Each row is a point. Two turns around zero, p and q, are shown by what they do to some points. Write where each new point lands after one turn and then the other. Backwards means that the second turn is done in reverse. Each puzzle has new turns, and all numbers are rounded.
In the rows, 128 means zero.

Turn p:
[149,  87] -> [ 83, 139]
[142, 132] -> [122, 115]
[ 93, 165] -> [179, 130]
Turn q:
[146, 121] -> [146, 134]
[117,  85] -> [147,  88]
[121, 178] -> [ 91, 162]
Where do these land?
p, then q: [142, 136] -> [136, 114]
p, then q: [166, 139] -> [138,  90]
q, then p backwards: [142, 112] -> [117, 146]
p, then q: [ 62, 125] -> [127, 194]

Turn p:
[146, 103, 138] -> [123,  97, 120]
[ 93, 111, 114] -> [142, 146,  93]
[ 93, 145, 116] -> [135, 167, 119]
[139, 103, 171] -> [ 90,  98, 113]
[123, 187,  86] -> [161, 175, 172]
[174, 118, 143] -> [118,  85, 149]
Turn q:
[105,  74, 120] -> [142,  94, 174]
[164, 121, 104] -> [153, 107,  99]
[148, 123, 171] -> [157, 165, 135]
[144, 155,  95] -> [115, 113,  87]
[ 84, 159, 107] -> [ 71, 120, 129]
[122, 136, 170] -> [129, 168, 144]
Where do these land?
q, then p: [190,  83, 135] -> [144,  66, 170]
q, then p: [ 94, 128, 110] -> [113, 137,  94]
p, then q backwards: [129, 147, 116] -> [125, 118, 148]
p, then q: [100, 154, 151] -> [ 86, 142, 125]

Turn p:
[124, 122,  98] -> [143, 133, 102]
[150, 129, 129] -> [115, 146, 128]
[ 50, 136, 138] -> [160,  56, 136]
[125, 109, 145] -> [140, 132, 150]
[190, 143, 130] -> [ 83, 173, 124]
Turn q:
[155, 121, 133] -> [123, 100, 128]
[138,  85, 128] -> [ 88, 115, 115]
[132, 134, 167] -> [123, 119, 166]
[ 87, 171,  83] -> [177, 178, 102]
Where do these land?
p, then q: [172,  88, 111] -> [188, 119, 141]
p, then q: [100, 172, 126] -> [ 87, 146, 102]
q, then p: [129,  93, 120] -> [151, 106, 112]
p, then q backwards: [110, 159, 156] -> [159, 108, 155]

Turn p:
[117, 113, 107, 111] -> [134, 134,  99, 116]
[106, 120,  65, 136] -> [184, 143,  95, 118]
[211, 179, 144, 139] -> [116,  85, 158, 212]
[130, 105, 150, 136] -> [107, 151, 138, 126]
[ 92, 124, 146, 136] -> [125, 136, 146,  92]
[112, 127, 155, 110] -> [102, 119, 132, 105]
Turn q:
[196, 131, 155, 144] -> [143,  57, 145, 132]
[ 97, 119, 142,  98] -> [107, 156, 123, 158]
[104, 119,  66, 127] -> [119, 161,  90,  85]
[108, 165, 152, 123] -> [119, 147, 171, 137]
[ 98, 119, 162, 133] -> [144, 151, 138, 164]
[165, 115,  91, 141] -> [134,  97, 100,  92]
Where do these land?
q, then p backwards: [ 62, 168, 140, 161] -> [110,  96, 132, 204]
p, then q: [162,  83, 140, 121] -> [142, 168, 153,  97]
q, then p backwards: [136, 116, 117, 103] -> [138, 119, 134, 101]
q, then p: [112, 173, 105, 170] -> [ 80,  82, 120, 137]
q, then p: [125, 100, 125, 109] -> [161, 136, 124, 126]
q, then p backwards: [170, 127, 142, 104] -> [147, 160, 147, 100]

Turn p:
[131, 147, 101, 102, 146, 166] -> [159, 138,  96, 113, 162, 137]
[101, 107, 134, 166, 150, 114] -> [ 85, 152, 147, 133, 134, 105]
[133, 161,  99, 124,  87, 101] -> [140, 104, 116, 181, 121, 154]
[157, 130, 116, 160, 100, 150] -> [146, 115, 169, 139, 151, 149]
[ 81,  86, 143,  92,  98, 171] -> [166, 110, 124, 114, 129,  49]
[137, 183, 148, 178, 116, 118] -> [ 83,  87, 144, 142, 151, 168]
[129, 105, 106,  95, 165,  87] -> [128, 180,  97, 131,  90, 130]
[154, 106, 177, 106, 162, 118] -> [116, 138, 130,  70,  87, 132]
Turn q:
[132, 199,  98, 125, 124, 176] -> [114, 148, 121,  43, 138, 146]
[115,  96, 154, 120, 154, 115] -> [122, 123, 112, 176, 136, 136]
[112, 124, 103,  75,  99, 115] -> [164,  96, 123, 118,  95, 162]
[ 88, 163, 174, 192, 127, 125] -> [ 47, 107, 157, 126, 156, 108]
[159, 138, 143, 111, 148,  95] -> [160, 122, 132, 141, 171, 129]
[112, 113, 119, 158,  98, 153] -> [101, 138, 143, 121,  88, 113]
[148,  79, 153, 140, 121, 136] -> [130, 158, 147, 174, 113, 119]
[159, 112,  81, 104, 152, 109] -> [186, 133,  92, 125, 128, 111]
Where do these land?
q, then p backwards: [103,  98, 140,  78, 136, 131] -> [152, 165, 104, 112, 112,  94]
q, then p: [ 94, 142,  73, 106, 108, 104] -> [188, 144, 144, 139,  92, 111]
p, then q: [154, 157, 172, 162, 147, 123] -> [ 99, 132, 107, 148, 100, 178]
q, then p: [148, 121, 155, 190, 115, 117] -> [ 63, 114, 121, 129,  99, 123]
q, then p: [147, 130, 150, 163, 133, 166] -> [ 92, 102,  90, 132, 139, 130]
q, then p: [155,  99, 115,  63, 132, 133] -> [167, 119, 158, 118, 158, 178]
q, then p backwards: [ 91, 127,  57, 122, 144, 106] -> [103, 148, 164,  59, 118, 130]
q, then p backwards: [132, 150, 163, 140, 109, 144] -> [143, 122, 136, 172, 141, 130]

Turn p:
[113,  86, 112, 140, 143, 183, 170, 128] -> [168,  83, 139, 146, 106, 111, 108, 174]
[178, 142, 109, 202, 124,  95, 160, 102] -> [141, 182, 167, 140, 192, 146, 104, 168]
[106, 161, 144, 122, 102, 198, 115, 161] -> [119, 133,  93, 184,  63, 121, 135, 130]
[158, 128, 120, 108, 111, 101, 125, 167] -> [ 93, 140, 127,  96, 116, 163, 128, 138]
[ 36, 194, 118, 117, 122, 119, 123, 105] -> [152, 121,  40, 164, 155, 126, 123,  71]
[104, 134, 111, 116, 157, 122,  96, 118] -> [111, 107, 104, 123, 150,  98, 137, 112]
[184, 115, 151, 100, 140, 116, 128, 103] -> [111, 139, 184,  97, 121, 119, 109, 105]
[140,  82, 131, 120, 109, 115, 111, 126] -> [137, 133, 143,  85, 115, 121, 153, 138]
[132, 109, 156, 128, 145, 103, 124, 142] -> [120, 112, 154, 118, 136, 146, 155, 117]
Turn q:
[170,  88, 205, 142, 182,  58, 137, 177] -> [123,  92,  79, 150, 165, 214, 151, 208]
[ 78, 151, 101, 137, 105, 133, 151, 134] -> [122, 163, 164, 154, 133, 108,  98, 111]
[170, 121, 130, 120,  74, 114,  98, 118] -> [135, 143, 147,  75, 102, 138, 166, 144]
[ 96, 111, 115, 101, 156, 114, 153, 106] -> [ 86, 102, 137, 140, 155, 129, 112, 102]
[108, 125, 110, 104, 103, 196, 111, 125] -> [155, 106, 159, 123,  85,  90, 111,  95]
[134, 175, 157, 150,  97, 130, 116, 104] -> [165, 166, 135, 129, 139, 117, 173, 118]
[178, 130, 127, 139, 125, 140, 150, 125] -> [124, 143,  94, 125,  94, 146, 147, 120]
[130, 163, 102, 114, 129, 138, 114, 133] -> [148, 145, 124, 105, 132, 118, 104, 105]
[ 89,  88, 105, 145, 179, 129, 123, 130] -> [ 94,  92, 113, 151, 146,  92,  92, 149]
Where do these land?
p, then q: [136, 140, 107, 116, 161, 120,  53, 162] -> [ 84, 129, 170, 166, 169, 121,  86, 118]
p, then q: [134, 128, 120, 161,  99, 182, 145,  57] -> [154, 179,  90,  84, 148, 157, 156, 168]
p, then q: [118, 119, 128, 201, 133, 179, 192,  91] -> [164, 149,  58, 122, 107, 149, 150, 203]
p, then q: [112, 146, 112,  80, 134, 133, 110, 160] -> [ 96, 125, 170, 117, 121,  94, 108, 122]
q, then p backwards: [116, 138, 144, 133, 141,  96, 159,  98] -> [125, 160, 140, 153, 148, 100, 106, 139]
q, then p: [126, 147, 185, 127, 109, 115, 104, 139] -> [109, 120, 178, 148, 110, 147, 104, 144]
q, then p: [104, 107,  77, 139, 124,  97, 115, 166] -> [ 86, 118,  93, 133, 117, 132, 179, 104]
q, then p: [175, 131, 135, 108, 114, 108, 155, 144] -> [138, 130, 108, 151,  84, 107, 100, 135]
q, then p backwards: [131,  94, 145,  88, 138, 121, 119, 134] -> [121, 103, 130, 111, 158, 114, 152, 155]

Turn p:
[107, 111,  85, 186,  99,  93, 107, 119, 106] -> [128,  70, 194, 147, 148, 131, 151, 124, 131]
[ 75, 129, 107, 109, 148,  87,  82, 165, 122] -> [ 85, 112, 132, 191, 169, 115, 101, 120, 106]
[107,  91, 138, 119, 118, 131, 171, 165, 122] -> [107, 155, 149, 134, 116, 137, 118, 186, 126]
[156, 125, 111,  96, 119, 122, 108, 125, 181] -> [ 89, 121,  83, 106, 144, 137, 157, 115, 130]
[113, 151,  86,  90, 132, 162, 143, 134, 119] -> [133, 171, 128, 121, 158, 143, 133, 120,  80]
[132, 145, 167, 118, 157, 128, 171,  86,  95] -> [199, 152, 104, 146, 102, 121, 124, 144, 135]
[152, 127, 174, 163, 138,  93,  96, 151, 100] -> [134,  76, 128, 138, 108, 123,  72, 127, 162]
[137, 136, 175, 121, 166, 180, 176, 119, 158] -> [149, 201, 101,  99, 100, 101, 123, 136, 158]
[102, 175,  93, 113,  89, 144, 166,  92, 161] -> [137, 177, 137, 136, 134, 170, 194,  95, 119]
[140, 139,  85, 142,  85, 132, 110, 145, 146] -> [ 97, 111, 153, 103, 147, 163, 146, 102, 121]
[177, 109, 147, 170, 153,  92, 104, 113, 126] -> [148,  66, 113, 112, 130, 104, 116, 132, 175]
[138,  96, 169, 109, 133, 174, 102, 121, 101] -> [130, 124, 113, 104,  78,  90, 103, 136,  92]
Turn q:
[148, 130,  96, 116, 115, 126, 100, 134, 158] -> [ 97, 125, 108, 158, 142, 104, 120, 148, 132]
[194, 140, 131, 115, 131, 144, 179, 142, 165] -> [170, 149,  96, 171, 161, 114,  90, 107,  98]
[148, 154,  89, 121, 178, 164, 166, 103, 128] -> [131, 145, 147, 107, 164, 125,  56, 126,  97]
[131,  78, 119, 130,  81,  85, 123, 116, 190] -> [153,  81, 112, 179, 114,  82, 148, 170, 150]
[ 91, 134, 168, 131, 125, 116,  93, 126,  94] -> [110, 119, 141, 106, 109, 166, 169, 113, 157]
[111, 140, 150, 129, 107,  66,  97, 133, 141] -> [121, 115, 113, 151,  94, 138, 147, 131, 190]
[135, 157, 139, 161, 111, 153, 126, 146,  69] -> [111, 181, 156, 124, 108, 151, 153, 100, 103]
[138, 148, 124, 149, 179, 192, 161,  76,  84] -> [137, 151, 199,  88, 170, 154,  90, 108,  85]
[110, 127,  87, 111, 156, 133, 172, 115,  91] -> [139, 141, 138,  82, 115, 142,  84, 158,  99]
[105, 143, 151, 105, 115, 165, 124, 128, 103] -> [108, 113, 130, 115, 123, 166, 142, 104,  97]
[144,  79, 145, 118, 120,  91,  90, 157, 147] -> [137, 122,  85, 140, 141, 110, 179, 154, 164]
[ 83, 105, 139, 150, 118, 101, 103, 163, 167] -> [122,  97, 107, 118,  96,  83, 163, 117, 166]
Where do these land?
q, then p backwards: [134, 160,  99, 161, 107, 133, 117, 119, 116] -> [ 79, 122, 142, 136, 115, 144, 128, 154, 133]
p, then q backwards: [105, 124, 166, 103, 108, 123, 116, 153, 108] -> [123, 165,  97, 113,  90, 123, 142, 125, 127]
q, then p backwards: [ 90,  87, 153, 175,  99, 149, 126, 138, 174] -> [114,  99, 123, 164, 127, 133,  82,  57, 129]
q, then p: [179, 129,  76, 179, 135, 122, 149, 149,  99] -> [146, 121, 116, 162, 137, 178,  82,  76, 154]
p, then q: [ 70, 122, 132, 145,  93,  76, 170,  79, 158] -> [193, 136, 152, 149,  95,  79, 117,  72, 103]
q, then p: [138, 101, 132,  87, 182,  67,  75, 118,  99] -> [ 68, 200, 103,  99, 177, 118, 120, 123, 134]
q, then p: [137, 165,  99, 121, 150, 174, 143, 168, 163] -> [153,  85, 127, 176, 157, 109, 141, 100,  95]
p, then q backwards: [141, 115,  87, 106, 116, 151, 145, 132, 118] -> [132, 101, 121, 114, 138, 159, 132, 126,  89]
q, then p backwards: [141, 139, 164, 104, 180, 141,  96, 108,  68] -> [162, 165,  71, 133, 101, 130, 165, 165, 157]
p, then q: [135, 118, 146, 137, 123, 124, 137, 133, 126] -> [123, 121, 113, 140, 124, 118, 139, 124, 124]
q, then p: [139, 149, 154,  90, 117, 148, 135, 111, 179] -> [141,  94, 153, 107, 140,  71, 145, 136, 125]
